Rows are points. To make a cloud, some directions were put in groups of two or more. Within a group, all points are equally far from the middle, so they leave a hole (a ring in 2 directions, a hollow ball in 3). The other directions are filled evenly. Then the cloud was stretched, turned, moved and blurred a little. Count the holes, and give their numbers of directions, smallest first.

Cloud (20 x 3):
40, -18, 19
19, -30, 20
1, -17, -37
-7, 31, 30
25, -33, 9
10, 7, -45
15, -36, 5
29, -10, 34
22, 45, -18
14, -33, -20
53, 12, 5
34, 36, 20
-22, 33, -18
-22, 28, 18
-32, -3, -4
51, 15, -12
10, -23, 30
12, 46, 17
-22, -10, 22
23, 36, 28
Holes: 1 (3)

Cloud (28 x 4):
-6, 31, 28, -12
1, -30, 43, 35
19, 32, 20, 1
-47, -9, -6, -35
21, 29, -19, -32
-3, -31, 2, -24
34, -3, 29, 25
10, 24, -12, -56
-28, 6, 28, 43
-38, 6, 12, -1
20, 21, -20, -46
-23, -4, 18, 44
-3, 33, 29, -3
-23, -18, 8, 16
11, 51, -10, 23
31, 4, 35, 8
11, -20, 7, 27
-39, -13, 46, 15
-42, -22, 41, -4
33, 11, 29, 13
5, -24, -27, -49
20, 47, -5, 16
32, 7, 12, -1
-32, -19, 30, 15
-5, -25, 30, 38
-32, 20, 30, -16
13, -17, 31, -46
-27, 22, 40, -8
Holes: 1 (2)

Cloud (50 x 6):
65, -6, -20, -19, -8, -6
-16, -14, -11, 55, 10, -15
30, 37, -28, 4, -33, -11
-3, 33, 2, -3, -20, 41
-15, 29, -4, 6, -2, 40
-2, 38, 19, -39, -7, -5
14, -5, -18, -36, 42, 13
-37, 19, 24, 17, -19, -10
0, 26, 38, -24, 7, -24
13, -35, 10, -19, 10, -51
12, 15, -1, 23, 32, 33
29, -27, 45, 31, -2, -13
14, -26, 59, -17, -8, -13
-18, -56, -23, 5, -5, -15
8, 15, -20, 40, 25, 16
13, -20, 47, -33, -31, 3
10, -3, 0, 13, 7, 61
17, -20, -38, -30, 23, 28
-42, -31, 25, 8, -2, 11
12, -8, 31, 39, 20, -25
-22, -11, 36, -30, -27, -28
27, -45, 33, -39, -1, -8
-3, -17, 44, 5, 31, -16
-5, 4, 3, -32, -13, -57
-21, 9, -31, -36, 8, 21
-28, 19, -12, -29, 7, 27
14, -58, -20, -20, 6, 17
45, -14, 17, -52, 7, 18
33, -19, 32, 32, -22, -33
41, -1, 30, -48, -6, 22
24, 41, 29, -9, 3, -1
-20, -16, 37, -30, -30, -23
-8, 7, -3, -29, -19, -57
-15, 6, -53, 9, 5, -12
-26, 13, -14, 43, -24, -24
-9, -15, 33, -3, -42, 25
7, 22, -34, 29, -12, 30
2, -6, -25, -26, 44, -7
24, -29, 8, 39, 7, -42
26, -31, -36, -27, 18, 27
-13, 21, -42, -26, -15, -13
3, 15, 8, 18, 40, 22
50, -37, 10, 22, -15, -21
-28, 21, -5, 39, 2, 6
39, -34, -26, 26, 1, 26
6, 45, -14, 23, -28, -12
4, 14, 7, 30, -33, -52
41, -43, -30, -5, 8, 15
-40, -45, -2, -15, -2, -6
15, -19, 4, 18, -52, -38
Holes: 3 (2, 2, 2)
